Every row gives one point. Before rounding, the points of a table are all equally far from one centre. They may lie mostly on one side of it. Write the centre, to within rounding.

Points:
[[-20 -10  48]
 [ 44  -7 -32]
 [ 30  47   3]
 [ 12  46  30]
 [-16  -5 -54]
 [  8  56 -12]]
Centre: [-1  2 -2]

Points, 15 rows:
[[ 18 -24   5 -40  60 -35  13  -7 -37  -4  20]
 [ 24  -6  -3 -20  66 -16  -1   3  -2  56 -50]
 [ 35   1  -1 -63  41  -5  22   3 -31  27 -33]
 [ 62   3 -52 -55  37 -35 -24 -21 -12   5 -25]
 [  8 -19 -28 -24  66  17  27  22 -28  -4  11]
 [  6  -8 -23   8  55 -34 -40 -13  -1  36 -60]
 [-12 -37   0 -47  74  -1  -4 -14  -4 -13 -12]
 [ 27  11   4  -1   1  22 -34 -24  22  20 -20]
 [ -3 -25 -12 -48  60 -51 -13  18 -10 -11 -29]
 [ 17 -24  12 -44  65  -6  30  -2 -25 -18   2]
 [ -9   2 -27 -20  69 -31 -10  -6  18  -4 -55]
 [  8 -12  18 -25  39 -17 -39  28 -27  10  -2]
 [  6 -26 -37 -61  73   6  11 -13 -28  -3 -29]
 [ 28 -35 -51 -56  50 -24  13 -52   8   0   0]
 [ 14 -32 -30 -50  55 -52 -18  16  12  12  -1]]
Centre: [ 26 -29 -24  -8  24 -12   0 -11 -10   2 -24]
